Every row gives one point. The points of each table are mixes of a few directions, plus a little noise. Count the directions of each table, and those that both share. Where both have some left over, give the other angles between the two spaces (their principal angles), to ten degrees, smallest first.

First (6 x 2):
[[ 2.7  1.4]
 [ 3.3  1.7]
 [-1.1 -0.6]
 [ 2.5  1.2]
 [-6.5 -3.4]
 [-0.9 -0.4]]
Second (6 x 2):
[[-1.5 -3.5]
 [ 1.3  3.1]
 [-1.5 -3.5]
 [-1.4 -3.3]
 [ 1.9  4.5]
 [ 1.1  2.7]]
Directions: first 1, second 1, shared 0; angles 40

First (9 x 6):
[[-0.1  3.9  1.7  3.4  0.5 -3.0]
 [ 1.3  0.7  3.0 -1.4  3.0  2.8]
 [-0.8  1.8 -2.3  2.2 -4.0 -4.8]
 [-3.2 -3.0 -3.4  3.7 -0.3 -1.6]
 [-1.0 -3.6 -2.6 -1.0 -1.0  1.2]
 [ 2.5  1.5  5.2 -2.6  4.9  4.6]
 [-0.6 -1.1 -2.2  0.0 -2.1 -1.0]
 [-0.5 -2.8  1.0 -0.6  3.8  3.9]
 [ 2.5  2.6 -0.5 -3.7 -5.0 -1.9]]
Second (9 x 6):
[[ 0.2  3.5 -1.7  0.3  1.4  6.6]
 [ 0.0  2.2  1.6  2.0  1.5 -0.5]
 [-1.4  6.3 -3.7  5.3 -2.4 -0.9]
 [ 0.9 -2.4  1.3 -3.0  1.7  3.0]
 [ 0.2 -3.6 -3.4 -4.3 -2.2  3.7]
 [-0.1  1.9  3.0  2.6  1.8 -3.0]
 [ 0.5 -1.0  3.1 -0.4  2.1 -1.2]
 [ 0.1 -1.7  1.7 -0.2  0.1 -3.0]
 [-0.5 -5.1 -1.7 -2.5 -4.0 -4.6]]
Directions: first 3, second 3, shared 2; angles 90

First (9 x 11):
[[-1.5  1.1 -0.6  0.6 -0.7 -0.4 -0.8  0.4  0.8 -2.1  7.6]
 [ 1.0 -1.0 -6.4  0.0  1.0 -1.4 -1.6 -2.5  2.4 -6.1 -0.7]
 [ 1.9  5.8 -2.2  3.5  4.7 -6.0 -2.6 -3.0  3.5 -6.2 -2.6]
 [-2.2 -3.0  4.4 -1.9 -0.5  1.8  1.5  1.6 -2.6  4.0  4.0]
 [ 0.8 -0.5  3.3 -0.7 -1.8  2.5  1.8  1.8 -2.1  5.9 -5.6]
 [-0.5 -3.5 -1.9 -1.7 -0.4  1.2  0.3 -0.5 -0.4 -0.8  0.8]
 [-1.2  0.6 -0.4  0.2 -3.3  2.0  0.1  1.8  0.0  0.4  6.5]
 [ 1.8  0.5  0.9  0.1  0.0  0.5  0.7  0.1 -0.6  2.7 -8.0]
 [-0.1  0.1  2.8 -0.1  1.0 -0.3  0.6  0.3 -1.0  2.3 -1.9]]
Second (9 x 11):
[[ 4.0  4.6 -6.8  2.4 -6.7  3.1 -0.5  1.5  2.3 -0.4 -7.1]
 [-1.9 -1.7  1.3 -0.8 -0.1  0.4  0.4  0.4 -0.8  0.2  5.7]
 [ 2.0  2.3 -2.0  1.2 -1.4  0.3 -0.3  0.0  1.0 -0.2 -4.5]
 [-2.2 -7.2  1.9 -3.7  2.8  0.6  1.2 -1.1 -2.4  1.1  1.3]
 [ 0.4  4.5  0.3  2.4 -0.5 -1.3 -0.8  0.6  1.2 -0.6  1.4]
 [ 0.3 -3.3 -0.5 -1.8  1.2  0.6  0.6 -0.9 -0.9  0.6 -4.1]
 [-1.3 -3.1  1.4 -1.6  1.8 -0.1  0.6 -0.6 -1.2  0.4  1.2]
 [-0.2  1.3  5.1  0.7  7.3 -5.4 -0.5 -2.3 -0.3 -0.4 -3.1]
 [-1.2  2.8 -0.9  1.3 -4.4  1.7 -0.4  2.2  0.8 -0.4  9.0]]
Directions: first 4, second 3, shared 3

First (8 x 18):
[[-0.8  1.0  1.0 -0.7 -0.7 -1.6  1.1  1.6 -4.2 -2.0  3.4 -2.8  8.0  1.4
   0.9  0.9 -4.5 -0.1]
 [-0.2 -0.7 -1.4 -1.6 -2.2  0.1 -1.4 -1.8 -0.5 -1.2  2.0 -0.5  1.7 -1.1
   0.3  0.6  1.4 -2.1]
 [ 2.5 -4.5 -0.5 -3.5 -1.0 -3.4 -1.6 -3.5  2.8 -2.5  1.5  4.7  0.0  1.7
   0.0  2.3 -0.8  7.6]
 [ 0.3 -0.9 -0.8 -3.4 -0.5  0.6 -2.3 -3.4 -0.3 -0.7  2.2  1.6  0.7 -0.2
  -0.3  2.8  0.2  1.3]
 [-2.1  3.3  1.3 -2.8  0.5  2.7 -1.6  3.3 -4.2 -2.2 -0.5 -0.8 -1.4  0.1
  -1.2 -1.4  3.7 -0.6]
 [-2.4  3.5  2.9  9.5  2.0  2.1  3.2  5.1  5.4  4.5 -7.9 -5.3 -5.8 -2.6
  -2.7 -3.1  3.9 -5.8]
 [ 2.1 -2.4 -1.9  3.0 -1.0 -2.8  2.9  2.2  0.8 -0.1 -1.1  1.2 -1.3  0.4
   2.7 -5.2 -0.9 -0.6]
 [ 0.6  0.6 -0.4 -0.5  3.1  2.2 -0.2 -3.3  0.3  4.1  0.3  1.9 -1.7  0.3
   0.1  3.0 -2.9  0.2]]
Second (8 x 18):
[[ 0.8 -3.1  1.6  5.7 -1.7 -4.8  2.5  1.3  6.8 -0.7 -2.8 -2.0  1.4  0.0
  -0.9 -0.6 -0.3  2.5]
 [ 0.5  1.2 -0.5  0.5  2.4  0.8  1.6 -0.2 -2.8  2.8  1.3  0.3  1.6  1.1
   1.7  0.3 -5.1 -1.0]
 [ 0.2  0.3  3.1 -0.4  3.0 -1.0  0.4  0.1  0.7  0.4 -0.4  0.9  1.4  2.5
  -1.6  3.5 -3.9  6.4]
 [-1.5  1.2  2.7 -3.5  0.9  1.7 -3.5  0.5  1.1 -2.4 -2.2  1.4 -4.4  0.2
  -3.7  2.2  5.6  4.8]
 [ 0.6 -0.5  2.0  0.9  1.8 -1.9  1.2  0.0  1.1  0.5  0.0  0.2  2.5  2.0
  -0.5  2.4 -4.3  4.5]
 [-0.8 -0.4 -5.8 -5.2 -6.0  2.9 -3.9 -2.2 -4.4 -3.4  3.9  0.1 -1.0 -4.0
   2.2 -3.9  8.1 -9.4]
 [-0.3 -0.3 -2.0 -0.7 -2.5  1.0 -1.1 -0.2 -0.4 -1.0  0.2 -0.4 -1.6 -2.0
   0.6 -2.3  4.2 -4.0]
 [ 0.5  1.4 -1.2  2.6  2.2  1.3  2.7  0.6 -2.1  4.0  0.1 -0.4  0.0  0.2
   2.2 -1.7 -4.2 -3.9]]
Directions: first 6, second 4, shared 4
